Each point is reached from the start by the listed moves, each made 0, 1 or 2 times, or once backwards (-1), plus a little noise. Is the number of moves made odd or even? Then give how often each move was made.
In the rows, 128 means zero.

Moves:
(1): [129 153 104 195 130 171]
(2): [148 160 134 168 118 137]
(3): [173 147 144  58 131 121]
Start: [131 125 136 118 113 142]
Points:
[212 183 187  62  96 111] -> even (-1, 2, 1)
[ 67  99  90 215 121 185] -> odd (1, -1, -1)
[ 84  82 145 121 110 104] -> even (-1, 0, -1)

Moves:
(1): [135 139 145 119 129 124 130 123 128 127 120 111 118 117 133]
(2): [132 126 135 121 136 140 126 120 133 144 106 140 135 139 107]
(3): [126 134 126 132 132 120 133 124 130 117 115 136 117 133 135]
(4): [138 139 139 137 139 132 142 139 137 123 130 119 132 133 121]
(5): [125 124 127 120 135 127 120 125 126 127 134 128 131 140 122]
(6): [117 114 145 132 130 128 128 147 127 134 121 129 155 129 119]
(7): [133 119 125 138 126 131 123 131 127 131 126 127 123 113 134]
(8): [130 130 123 141 149 122 133 149 136 134 130 129 130 113 119]
(9): [126 126 126 124 130 120 128 130 120 124 131 135 133 136 128]
(10): [122 130 132 121 141 145 129 136 121 146 126 119 135 128 126]
(11): [121 139 117 141 128 131 130 153 129 142 138 133 137 119 140]
(12): [138 135 134 131 131 116 138 119 125 122 135 142 137 121 134]
Start: [122 134 130 142 139 126 122 133 135 138 127 130 119 115 133]
Points:
[124 146 145 173 153 101 161 192 141 124 171 163 202 144 114] -> odd (-1, 0, -1, 2, 0, 1, -1, 0, 2, -1, 1, 1)
[115 140 176 134 151 150 109 159 107 171 140  78 140  68 176] -> even (2, -1, 0, 0, 2, 1, 2, -1, -1, 2, 1, 1)
[131 147 199 188 234 173 161 238 162 238  67 127 202  51  77] -> odd (1, 2, 0, 1, -1, 2, 1, 2, -1, 2, 1, 1)
[140 155 249  97 176 103 164 125 110 108 113 106 193 159 106] -> odd (2, 0, 0, 2, 1, 2, -1, -1, 2, 1, -1, 2)
[148 173 177 139 138 130 165 144 121 123 160  87 136 102 159] -> even (1, -1, -1, 2, -1, 0, 0, -1, 1, 1, 0, 1)

Moves:
(1): [140 122 129 127 122 132 136 124 129 137 143 121 119 131 113 125 132 136
 120 114 133 125 126 132 128]
(2): [121 132 125 122 128 132 127 130 126 128 123 142 121 116 129 126 110 129
 111 118 117 139 116 131 141]
(3): [124 130 113 130 121 129 121 111 122 130 136 123 131 126 133 116 137 128
 119 128 133 135 122 123 138]
(4): [135 131 136 120 129 134 112 130 132 133 121 111 119 136 138 133 121 122
 130 115 116 139 128 127 135]
(5): [131 124 137 133 130 122 117 113 114 134 115 136 125 141 126 134 138 138
 121 127 127 126 131 125 121]
(6): [131 133 145 124 123 118 131 140 131 126 133 143 126 139 133 131 141 122
 123 121 127 125 139 119 122]
(7): [129 138 128 122 132 119 126 129 125 127 131 134 130 132 138 117 118 123
 127 125 116 124 126 135 120]
(8): [122 122 133 136 128 136 133 117 125 125 136 137 133 121 110 135 141 107
 111 132 131 121 141 127 126]
(9): [132 134 121 126 111 127 130 135 131 115 114 115 121 129 138 135 138 136
 134 133 143 135 126 146 138]
(10): [137 125 126 129 132 130 133 130 128 133 134 127 129 134 120 138 140 124
 120 136 130 140 120 127 132]
(11): [123 123 128 137 132 123 129 127 128 130 128 135 127 130 123 136 129 127
 129 124 122 127 124 129 121]
(12): [123 131 116 126 140 118 112 120 120 132 130 122 118 117 122 127 111 124
 126 138 126 129 136 136 138]
(13): [131 131 135 120 128 132 139 131 111 131 129 131 127 119 117 136 136 128
 136 131 115 124 138 137 118]
(14): [133 125 130 126 146 113 117 126 133 135 121 127 117 118 127 129 114 125
 136 122 120 126 118 130 110]
(15): [134 136 122 124 124 126 128 130 129 129 123 127 132 131 132 137 115 131
 130 118 134 127 132 126 128]
(16): [125 124 124 119 130 126 118 132 127 123 130 133 130 122 152 145 138 116
 123 140 126 105 131 131 123]
(17): [114 130 132 114 132 126 141 125 122 111 131 136 113 138 131 140 137 124
 145 142 121 120 117 129 133]
(18): [121 116 134 130 121 125 132 112 125 124 124 135 133 123 126 129 118 121
 138 128 123 137 135 141 128]
(19): [126 135 140 126 120 120 125 132 127 138 118 121 129 136 117 130 131 127
 132 132 140 135 121 140 137]
(20): [135 133 125 126 137 128 123 132 141 126 133 127 132 119 126 137 127 125
 122 114 136 131 129 133 145]
(21): [124 125 125 124 131 131 144 141 147 133 125 129 131 121 137 115 122 122
 130 126 118 118 134 132 134]
(22): [139 136 112 131 144 143 133 132 117 129 125 134 123 128 130 118 130 123
 133 120 135 134 130 128 135]
(23): [126 132 120 109 131 117 102 136 148 128 126 135 121 123 132 132 137 117
 123 116 128 133 136 134 110]
(24): [122 133 125 129 127 138 117 117 142 132 126 132 127 125 129 134 127 127
 132 137 135 133 137 134 124]
Start: [140 116 123 118 131 122 132 124 130 116 130 131 131 138 137 123 125 131
 137 122 135 127 131 121 124]
Points:
[152 121  27 105 164  86  77  98 130 117  96 138 121  75 152 148 139 113
 192 147 127 189 161 221  51] -> odd (-1, -1, 1, -1, 0, -1, 1, -1, 2, 2, 2, 1, 2, 1, 0, 0, -1, 2, -1, 0, 0, 1, 2, 1)
[158 128  45 132 111 199 181  95 149 118  88 147 127  80 132 163 120 125
 119 112 218 166 107 196 211] -> odd (1, 2, 1, -1, 0, -1, -1, 1, 2, 1, 0, -1, 0, 1, 2, 1, 0, 1, 1, 1, 1, 2, -1, 2)
[143 136 104  47 112 103 105 122  95  76 190 191  67 123 160 116 224  82
  76  61 116 107 152 134  90] -> odd (2, 1, 2, 0, 0, 2, 1, 1, 1, -1, 0, 0, 1, 0, -1, 1, 1, 0, -1, 0, -1, 1, 2, -1)
[190 110  61 132  90 179 144 105 197 134  99 101 181 131 138 108 157 111
 118  43 249 163 188 170 207] -> odd (1, -1, 1, 0, 1, -1, -1, 1, 1, 0, -1, -1, -1, -1, 2, 0, -1, 2, 1, 2, 2, 2, 1, 0)
[157 146 162 110 239 124 148 145 117 178 159 175  53 131  13 146 127  43
 122 101  90 168 109 151 107] -> odd (1, 1, -1, 1, -1, 1, 1, 2, -1, 2, 2, 1, 1, 2, -1, -1, 1, -1, 2, 0, 0, 2, 0, 1)
[126 136 133 132 205 112 140  56 108 131 118 192 128  87  95 139  68  69
 157  89 111 114 187 126 140] -> odd (-1, 0, 1, 0, 1, 1, 0, 2, -1, -1, 0, 1, 1, 2, 2, -1, 1, 1, 0, 2, 1, 1, -1, 1)
[105 161 129  80 131 119 210 195 152  88  63 180  82 155 179 155 190 141
 249 182 114 101 119 178  82] -> even (-1, 0, 0, -1, 0, 1, 0, -1, 2, 0, 2, -1, 2, 1, 0, 0, 2, -1, 1, -1, 2, 1, 0, 2)
[158 134 204  59 109  98 102 135 115  95  86 114  33 195 147 159 142 200
 130  48 103 167  52 104 160] -> even (1, 2, 0, 2, 2, 1, -1, -1, 1, -1, -1, -1, 0, 1, -1, -1, 2, -1, 0, 1, -1, -1, 0, -1)
[ 95 145 121 109 141 155 165 100 117 110  66 130  75 146 109 158  74 114
 205 183 120 234  45 190 194] -> even (-1, 2, 0, 1, -1, -1, 0, 0, 1, 2, 1, 0, 0, 1, 0, -1, 2, 1, 2, -1, 0, 1, -1, 2)

Moves:
(1): [141 129 124 111 138 110 114 138 115 138 123 122 132 123 133 135 132 121
 115 125 132 125 131 142 125 131]
(2): [129 129 138 127 120 124 144 125 125 138 123 137 135 134 118 130 130 136
 135 130 108 137 111 119 118 120]
(3): [133 112 130 132 127 132 150 136 128 127 127 124 130 130 120 131 101 139
 122 129 128 128 141 124 124 136]
(4): [134 125 122 138 116 131 121 129 133 124 128 128 121 133 135 131 131 128
 132 115 131 124 128 136 108 131]
(5): [119 127 126 133 129 127 142 114 124 124 121 139 113 128 117 136 132 134
 141 133 138 128 133 122 137 120]
(6): [142 120 131 120 123 140 119 130 132 132 123 147 116 120 140 141 124 134
 115 118 121 125 117 134 132 126]
(7): [134 131 128 124 129 109 102 125 134 137 136 136 124 132 128 128 142 126
 108 126 123 139 125 131 135 131]
(8): [121 122 127 127 132 124 117 123 122 134 132 130 124 136 134 129 133 133
 130 137 126 131 120 129 126 128]
(9): [111 122 134 133 133 121 134 134 133 120 124 127 116 132 126 118 144 125
 135 139 133 124 129 127 137 132]
(10): [119 129 134 130 137 131 132 134 122 120 142 118 135 114 124 128 123 121
 129 122 129 137 130 130 121 114]
(11): [126 121 126 124 132 143 139 123 137 130 127 127 131 134 125 131 124 122
 133 112 125 143 142 128 130 134]
(12): [139 139 127 128 123 143 126 127 139 139 128 138 140 118 140 143 133 135
 119 122 126 128 131 128 124 116]
(13): [118 144 128 120 113 118 127 148 119 122 131 118 144 121 121 144 120 127
 124 138 124 144 126 128 137 129]
(14): [135 136 121 122 132 129 140 133 125 118 132 115 135 128 130 119 131 117
 122 132 135 126 129 135 118 123]
(15): [130 127 129 122 124 120 125 126 125 137 121 135 119 115 126 124 136 145
 120 122 121 129 126 123 123 131]
(16): [141 131 118 138 128 144 125 143 109 131 140 113 143 132 139 115 119 103
 114 137 131 129 134 140 132 135]
(17): [111 140 126 129 121 112 124 124 131 144 128 139 123 128 132 123 127 143
 123 127 129 142 122 132 127 115]
(18): [130 122 134 126 137 130 141 125 125 112 131 135 144 124 133 126 121 114
 133 125 130 119 127 125 132 138]
(19): [132 136 133 129 134 121 127 132 127 120 114 129 121 119 126 132 130 124
 119 131 116 130 129 129 122 135]
(20): [112 113 131 125 115 128 126 104 128 133 127 135 125 129 130 129 118 128
 135 135 129 122 126 121 128 114]
(21): [130 142 143 134 118 140 140 123 122 120 124 123 141 134 124 133 130 130
 130 118 139 123 126 127 119 131]
(22): [126 124 129 137 129 122 134 126 137 124 129 115 135 124 124 130 133 132
 135 133 144 134 111 135 129 128]
(23): [124 128 124 136 129 138 129 116 129 146 131 125 127 127 144 145 121 130
 129 120 124 116 123 111 127 129]
(24): [123 123 136 121 128 119 132 121 125 129 136 130 121 133 132 133 116 122
 139 134 110 139 138 137 132 131]
Start: [138 123 111 114 137 130 125 120 135 125 139 126 131 132 111 124 121 132
 157 132 124 135 129 128 136 118]
Points:
[177   7 136  74 150  53 138  89  82 135  96 182  30  94  76 138  60 126
 130 141  49 155 180 160 124 136] -> odd (2, 1, 2, 1, 2, 1, 1, -1, 0, 1, 0, -1, -1, -1, 2, 1, -1, 0, 2, 2, -1, 0, -1, 2)
[130  58 175 142  89 226 146  20 164 149 146 219 116 175 235 189  71 136
 179 126  84  37 108  96 116 128] -> odd (-1, 0, 1, 1, -1, 2, 0, 2, 2, -1, -1, 2, -1, 0, -1, 0, 0, 2, 0, 2, 2, -1, 2, 2)
[ 40  91 123  77 119  76 103  35 172 167 171 226 108  69 118 211 107 201
 162 131 106 216 108  81 234  83] -> odd (-1, -1, 0, -1, 2, 1, 2, 1, 0, 1, 1, 1, 2, -1, 2, -1, 1, 2, -1, 1, -1, 1, 1, 1)
[119 169 146  65 112 134 149  81 106 117 159  85 226 144 111 183 110  96
 159 118  97 147  75  80 120 129] -> odd (0, 1, -1, -1, -1, 0, 1, 1, -1, 0, 1, -1, 2, 2, 0, -1, -1, 1, 0, 1, 2, 0, 2, 0)
[ 69 130 132  88  84  69 211  99  60 142 123 119 167 141 131 144  43  80
 197 177  44 133 133  97 115 138] -> even (1, 2, 0, 1, 0, -1, -1, -1, 1, -1, 0, -1, 2, 1, 1, 1, 1, 2, 1, 2, 0, -1, 2, 2)
[ 98 130 130 113 182  52  87 112 137 136 231 139 177  90 112  77 159 118
 156 162 101 246 103 165 191 110] -> odd (-1, 0, -1, -1, 0, -1, 2, 1, 0, 2, 0, 1, 0, -1, 2, 1, 1, 2, -1, -1, -1, 2, -1, 2)
[ 69 108 125 109  78 114  44  32 141 236 151 161 109 121 131 145 139 210
 134  54  98 213  36 115  74  56] -> even (0, 1, -1, 1, -1, 1, 1, 2, -1, 2, 2, -1, 0, -1, 2, 0, 2, -1, 0, 2, 1, 1, 1, -1)
[ 75  54  81  52 130  72  51 101  85 162 185 168  36 117 173 157 116  97
 130 144 118 185 170 203 155  69] -> odd (2, -1, 0, 2, 2, 2, 1, 2, 2, 2, 1, 0, 1, 1, 1, 1, 1, 0, -1, 2, -1, -1, 0, 2)
